Each row is a point. The window is the flat piece filled in between its corners: a triangle in 3 columns, a solid with four corners in 4, and so on. A path goes straight from each point to the next, and from the last back to the first. After which points does the path pass through the window?

Window:
[[10, 4, 9],
[-55, -5, 69],
[35, -40, -46]]
Path:
(1): [17, -25, 36]
(2): [19, -60, 29]
(3): [39, -12, -95]
(4): [-82, -24, 9]
(5): [25, -18, 63]
(6): [25, 9, 91]
(7): [-12, -29, -74]
(8): [-35, -29, -20]
Through the window after points: 2, 6

Window:
[[40, -47, 1, 65],
[-68, 53, 22, 65],
[-58, -31, 13, -22],
[37, -23, -52, 3]]
Path:
(1): [-15, -24, 24, -5]
(2): [-34, 50, 33, -11]
(3): [-77, -52, -15, -1]
(4): [-19, -10, -5, 81]
(5): [-5, 69, 28, 11]
(6): [17, 23, 19, 60]
(7): [-9, -51, -21, 42]
(8): [-19, -29, -121, -6]
Through the window after points: 6, 8

Window:
[[8, -36, 25, 2, -12, -14, 9, -44],
[-10, -108, -41, -42, -67, -36, -45, 64],
[-56, -89, -82, 10, 10, 69, 60, -21],
[69, 20, -27, -28, 78, -94, -40, 3],
[-30, -2, 2, -49, 16, 16, 30, 11],
[53, 102, -13, 40, 43, -64, -7, -8],
[-33, -6, 42, 28, 89, 27, 42, 22],
[9, 41, -11, 23, 20, 67, -32, -31]]
Path:
(1): [-49, -22, -12, -27, 3, -5, -24, 1]
(2): [-6, 22, -34, -47, 79, -94, -69, -17]
(3): [65, -25, -27, 23, 21, 22, 40, 9]
(4): [98, 36, -18, 14, 18, -13, -6, 63]
(5): [-57, -45, -36, -41, 19, -46, -20, -10]
(6): [-94, -29, -43, -52, 23, -10, 18, -36]
(7): [44, -39, 14, 30, -3, 22, 10, 10]
(8): [46, -89, -22, 22, -34, 31, 61, 47]
Through the window after points: 2, 6

Window:
[[2, -47, 31, -29, 2, 62, -90, 45, -86, -38, -33],
[-11, -20, -66, -24, -21, 24, 32, -6, -54, -36, -36],
[-39, 0, 75, -9, -29, -26, 4, -17, -14, 54, 21],
[-61, 72, -6, 16, -30, -66, -12, 87, 37, 76, -10],
[-13, 9, -12, -15, -25, 16, 9, -6, 87, -42, 49],
[8, -40, -105, -105, 2, -110, -35, -42, 0, -13, -101],
[-6, 26, 50, 49, -53, -45, -81, -43, 11, 31, 7],
[-29, -59, 35, 70, 75, -16, 62, -37, -25, 74, -70],
[52, -1, -27, 17, 5, -26, 47, -15, 57, -17, 76],
[-45, -54, 27, 5, -74, 16, -11, 50, 19, 55, 39],
[-46, -70, 40, 33, -4, -43, 4, -21, 3, -16, 46]]
Path:
(1): [-22, -50, -42, -41, 1, -24, -52, -26, 2, 25, 38]
(2): [24, 5, 58, 41, -36, -28, 54, -8, 16, -34, -47]
(3): [24, -13, -17, 14, -39, -10, 55, 54, -15, -26, -64]
(4): [-53, -21, -1, -29, 7, 8, -67, -32, -18, 25, 54]
(5): [-42, 5, -41, -7, -6, -24, -13, -2, 19, 24, 15]
(6): [47, -19, 57, -14, -14, -41, -18, -17, -6, -37, -59]
(7): [5, -10, -2, 7, -45, -13, 33, 15, 66, -45, 15]
(8): [-41, 9, -16, -32, 10, 5, -35, -26, 36, 11, 37]
(9): [-10, 0, -33, 7, 9, -22, -48, -1, -28, 121, 73]
(10): [-32, -32, 35, 7, -56, 4, 4, 17, 21, -23, -22]
(11): [-5, -29, 9, -6, -17, -69, 9, -32, 21, -5, -36]
(12): [-57, -66, -72, -37, 31, 0, -45, 22, -44, 36, 13]
(13): [-64, -18, -38, -11, 4, -44, -28, -43, 7, 28, 12]
(14): [6, -2, 12, -12, -21, -35, 8, 38, 21, 2, -29]
(15): [-20, 6, 74, 23, -60, -40, 57, 47, 3, -9, -14]
(16): [-22, -11, -9, -14, 2, -2, -40, -36, 21, 24, 36]
Through the window after points: 3, 7, 9, 11, 13, 15

Window:
[[-38, -12, -51, 2, -25, -42, 36, -108, 13, -5, 18, -31, -45, 6],
[40, -64, 21, -18, 10, 2, 2, 24, 22, -38, -16, -23, 8, 51],
[-15, 16, 36, 44, 36, -19, 35, 1, -41, -47, -47, -3, 12, 41],
[55, 30, -55, 9, -31, -35, -29, 63, -92, 0, 22, 25, 91, -16],
[5, 46, -22, -58, -13, 10, -23, -11, -92, 41, 33, 44, 35, 50],
[-38, 32, 5, -52, 41, -24, -16, 0, 11, 13, 41, -8, 18, -4],
[20, -3, 40, -11, -41, -9, 0, 79, 57, 20, 10, 22, 5, -47],
[-10, 38, -31, -20, 113, -35, 32, 30, 39, 7, -63, 64, 28, 35],
[-26, -13, -46, 11, 16, 16, -43, -29, -95, -7, -67, 14, 35, 6],
[16, 48, -38, -20, 31, 37, 25, 15, -21, 4, -6, 5, -34, -36],
[25, -55, -8, 58, -3, 46, -42, -44, 35, -121, -64, 12, -32, 23],
[-13, -59, -12, 95, -49, 16, 28, 93, 42, -22, 51, -15, 51, 22],
[18, -8, 5, -62, -12, 33, 38, -57, -39, -31, 27, 25, 5, -30],
[69, -3, 14, -21, 83, -10, -24, -13, 58, 54, 2, 35, 49, 25]]
Path:
(1): [32, -16, -19, 42, 104, -48, -4, 5, 8, 18, 35, 76, -28, 26]
(2): [-24, 0, 14, -48, -86, 33, -2, -14, 11, -39, -38, -59, 68, 3]
(3): [49, 43, 9, 22, -41, 16, -15, 21, -19, 5, -18, -14, 56, 1]
(4): [-1, -59, -80, -13, 60, -46, -20, 17, -53, -48, 21, 70, 16, 3]
(5): [18, 3, -3, -27, 34, -13, -1, 17, -25, 8, 27, 39, 7, 11]
(6): [19, 37, -29, -8, 20, 32, 0, -14, 9, 18, -31, -3, 19, 4]
(7): [-7, 20, -16, -45, 1, 14, 16, -35, 54, 30, -54, 1, 50, 74]
(8): [27, -2, 5, 7, 61, -26, -5, 28, -20, -14, 19, 31, 9, -20]
(9): [-28, -46, -28, 25, 72, -21, -30, 28, -9, -56, 4, 29, -13, 28]
(10): [61, 43, 25, -18, -76, 44, 22, -38, 9, 11, -65, -1, 40, -7]
(11): [-25, 51, -10, 7, 52, 12, 18, 3, 32, -22, -67, 15, 35, 11]
(12): [17, -31, -23, 12, 25, -12, 4, 21, 10, -16, 2, 29, 5, 23]
Through the window after points: 3, 5, 7, 9, 11

Window:
[[-29, 10, 33, 75, 15, -48, -15, 26, 45, -14, -50, -51, -7, 49],
[17, -86, 2, 21, 45, 33, -51, -23, 4, 5, -32, -8, 85, -28],
[-18, 26, 107, -54, -44, -3, 26, 51, 26, -3, -51, -120, -25, 9],
[68, 9, 0, 14, -100, -16, 86, -9, -82, 74, 33, 4, 57, -59],
[70, 2, -1, -3, 16, 31, -24, 33, -96, -8, 43, 0, 104, -37],
[-14, -48, 11, 83, 16, 116, 20, 21, -81, -89, -28, -34, 1, 16],
[-24, -111, 91, 30, -17, -25, 53, -45, -58, 8, 34, 12, -20, 43],
[11, 11, -16, -68, -25, -52, 7, 6, -54, 3, -95, -52, -17, -5],
[-10, -4, -121, -39, 27, -29, 37, -30, -50, -18, 44, -63, -16, 3],
[-27, 29, 60, 67, 38, 14, 17, 37, 14, 42, -37, 15, 19, 0],
[26, -21, 35, 9, -1, 23, -37, 84, -34, -25, -4, 15, -22, -54],
[-10, 3, 20, -4, -5, -77, 61, -21, 11, -28, -52, 9, 38, -83],
[-50, -48, -15, 62, -37, 1, 101, 1, -9, -9, 21, 51, -17, 104],
[-95, 42, -2, 57, -36, 15, -61, -17, -65, -1, -4, -42, 84, 2]]
Path:
(1): [71, 6, 18, 37, -14, -18, -6, -44, -19, -29, -13, -18, 23, 13]
(2): [-39, -43, 7, -2, 3, 4, 58, 50, -24, 11, -4, -3, -4, 4]
(3): [-35, -34, 46, 39, 6, -21, 53, 80, -4, 14, -42, -24, 40, -18]
(4): [9, 40, 25, 43, 11, 33, -13, -39, -19, 27, 0, 24, 2, 15]
(5): [96, 42, 13, -62, -79, 49, -32, 19, -31, -68, 43, 11, -35, 31]
(6): [-79, -62, -10, 63, 78, -37, 26, 6, -33, 44, -45, -64, 79, -49]
(7): [-20, -71, 29, 37, -18, -9, 67, 44, -29, 23, -1, -66, 77, -10]
(8): [50, 79, 4, 15, -43, -1, 7, -37, -50, 29, -5, 55, -29, -21]
(9): [41, -1, 22, 17, -21, -13, 42, -40, -12, 1, -20, -1, -15, 15]
(10): [-42, -38, 7, -3, -2, -7, 30, 95, -53, 0, -16, -17, 44, -41]
(11): [-26, -89, 18, 57, 24, -7, 87, 76, -27, 21, 17, -77, -2, -29]
(12): [30, 40, -1, -14, -23, 45, -77, -50, -53, -34, -13, 54, 39, 44]
(13): [3, -8, 59, 32, -44, 10, -18, -39, -10, 14, 17, 21, 18, 35]
(14): [-26, -51, 30, 28, 16, -26, 51, 11, -43, -8, -13, -20, 8, -3]
(15): [-52, -59, 44, 77, -14, 8, 34, 96, -88, 9, -47, -58, 3, -11]
(16): [31, 41, -6, -25, -7, 6, 9, -60, 13, -41, 23, 11, 9, 15]
Through the window after points: 3, 5, 7, 13

Window:
[[-71, -41, 54, -17, -36, 30, 56, -20, -22, -45, 43, 1, -59, -35],
[-15, -55, 24, 19, -34, 48, -14, 7, -62, -29, 32, 29, 84, -13],
[36, 19, 3, 23, -4, 30, -17, 42, -29, 21, -96, 30, 30, -67],
[5, -23, 8, -16, 4, -47, 44, -33, 77, -69, 14, -26, 4, -47],
[-6, 16, -101, -1, 60, 14, -12, -69, 45, -19, 57, 15, -4, 26],
[61, 13, -14, -57, -16, 16, 53, -48, 40, -44, 53, 30, -34, -40],
[38, -46, -37, 40, 45, -9, 10, -7, 17, 48, 42, -19, -45, 7],
[-6, -69, -28, -39, 39, 28, 36, 3, 26, -66, -34, 27, 18, -84],
[121, -43, 14, -1, -5, 22, -94, -66, -11, 20, -42, 17, -14, 13],
[-23, 27, 47, -79, -7, 16, -56, 25, -28, -38, 16, -73, 5, -18],
[-28, 15, 11, -11, -88, 51, 34, 107, 70, 50, -51, -59, -15, 31],
[51, -55, 11, 8, -10, -55, 61, -29, -34, 67, -38, -36, -28, 26],
[16, -25, 6, 29, -9, 41, 54, 9, -36, -14, -19, -57, -36, -5],
[-1, -39, 26, 12, 92, 67, 33, 34, 41, -39, -15, 25, -62, 46]]
Path:
(1): [28, -24, 42, -45, 42, 15, 44, -28, 19, 77, -16, 24, 26, -26]
(2): [0, -44, 72, 3, 13, 59, 21, -26, -25, 22, 53, 9, 51, -11]
(3): [7, -35, -80, 17, -57, -29, -21, 39, -34, -67, -54, 6, 5, -5]
(4): [-9, -14, -78, -17, 10, 10, -54, 66, 38, -79, -41, -31, -65, 24]
(5): [40, -25, 70, -2, -5, 44, 67, -30, 10, 51, 5, 16, 12, -15]
(6): [11, -36, 6, -32, 12, 44, 41, -19, 5, -1, -5, -29, 11, -45]
(7): [-12, -38, -38, 17, 19, -53, -12, 41, 58, -113, -41, 79, -18, -45]
(8): [-21, -61, 5, 67, 25, -48, 28, 46, 22, -79, -47, 27, -26, 48]
(9): [13, -6, 2, -25, 1, 53, 23, 7, 21, 25, -2, -19, -22, -6]
(10): [1, -11, 18, -38, 0, 43, -7, -26, 32, 26, 0, -35, 17, -28]
(11): [58, -20, -31, 15, -32, -40, 15, -7, -22, -54, 12, 16, -39, -5]
(12): [26, -21, -45, 25, 16, 17, -10, 3, 14, -42, -5, -14, -28, 14]
Through the window after points: 2, 4, 6, 8

Window:
[[45, 11, -15, -20, -64, 4, -35, 96, 30, 13, 43, 67, 34, -68],
[-17, -14, -55, 11, 63, -103, -8, 31, 1, -62, 33, -9, -93, 9],
[-26, -42, 52, 36, -43, 1, -25, 49, -73, -85, -38, -30, -45, 10],
[-48, -1, -70, -11, 56, -52, 50, 50, 10, 22, -99, -26, 20, 17],
[-34, 31, -5, -25, 40, 56, -41, 30, 14, 57, -68, 31, -52, -25],
[7, -63, -10, 51, 75, 81, 32, 9, 63, 37, -11, -61, -34, -57],
[-16, -40, 31, -33, 32, 20, -15, -60, -17, 54, 121, 36, 34, 46],
[-17, 64, 35, 3, -103, -32, 16, -3, 60, -50, -16, 44, -32, 39],
[12, 94, -23, -23, -16, 12, 27, 24, 29, -101, 5, 8, 6, 8],
[25, 12, 21, -56, -55, 73, -31, -65, -57, 8, -13, 14, -67, 7],
[47, 106, -29, 48, 7, 65, -2, 19, 8, 24, 76, -69, 13, 21],
[19, 48, -96, 29, 32, 74, 50, 68, 99, -18, -63, -41, 5, 60],
[-5, -7, -19, -26, -5, 49, -45, -93, 54, -1, -80, 34, 31, 26],
[-3, -41, -6, -34, 6, 11, -27, 11, 78, -23, 70, -58, 4, -9]]
Path:
(1): [-74, 47, -84, 24, -85, 4, -19, 9, -61, -26, -17, -32, -17, -42]
(2): [25, 30, 8, -23, 37, 16, 3, 27, 53, -26, 4, 17, -17, 16]
(3): [32, 11, 8, -27, 0, -4, -3, 9, 40, -17, 9, 21, -5, 8]
(4): [-76, 24, -43, 24, -13, -24, -10, 11, -29, -7, -15, -22, -34, -8]
(5): [-57, 23, -71, 63, 3, 93, 11, -53, -32, -8, 118, -7, 40, -19]
(6): [7, -3, 6, -23, 11, -3, 1, 31, 40, 12, -31, 6, -17, 8]
(7): [35, 14, 7, -20, -4, 29, -10, 28, 36, -28, -5, -3, -15, 4]
(8): [-74, 2, -46, 42, -14, 32, -32, -14, 19, 21, 88, 1, -1, -51]
Through the window after points: 1, 5
